Each wall is flat, endless, passes through zero and stands at right angles to its row. A trip goes straight from one point to another. Which walls does it cross, in order?

Walls:
(1): [ 57 -77]
(2): [-34  28]
(3): [29 63]
(4): [-15 -40]
(5): [12 29]
Trips:
[-68 -13] to [ -2 -42] -> 1, 2
[65 28] to [-51  12] -> 1, 2, 3, 5, 4
[61 -8] to [  6 -44] -> 4, 5, 3
[-60  -6] to [-84  48] -> 4, 5, 3
[40  0] to [ 7 44] -> 1, 2
[12 30] to [ 26 -14] -> 2, 1, 4, 5, 3
[20 42] to [58 -1] -> 2, 1
[ 49 -37] to [ -1 -55] -> none

Walls:
(1): [-11  34 -24  25  -3 -21  53  89 -46  31   0   0]
(2): [-63 -42 -11   3 -17  11 -32  34 -94  45  -3 -32]
(3): [-54 -67  44  38 -14  23  43 -13 -43  69 -24  -7]
(4): [ 60  -2  -8  25  20 -17  55 -33  21 -32 -23   2]
(5): [-27   2  38   4 -13   9 -53  -5   8  38  33   9]
(6): [-34  35  34  10 -19   0 -24  46  17  14  26  23]
Trips:
[ 15  14  29 -37  -2 -54 -35 -14  62  49  17  51] to [ 11 -56  50 -33 -27 -29 -37   8  52 -31 -11  19] -> none
[ 14 -15 -21 -93   3 -35  -4 -17 -61  -1 -18   6] to [-40  34  25  35 -89 -10 -56 -37 -25  19 -38 -15] -> 3, 5, 6
[-83  39 -28  43  42  47  33  17  22  29 -52 -23] to [-57  39 -25  -9 -64  40  43  21 -89  27 -78  11] -> none
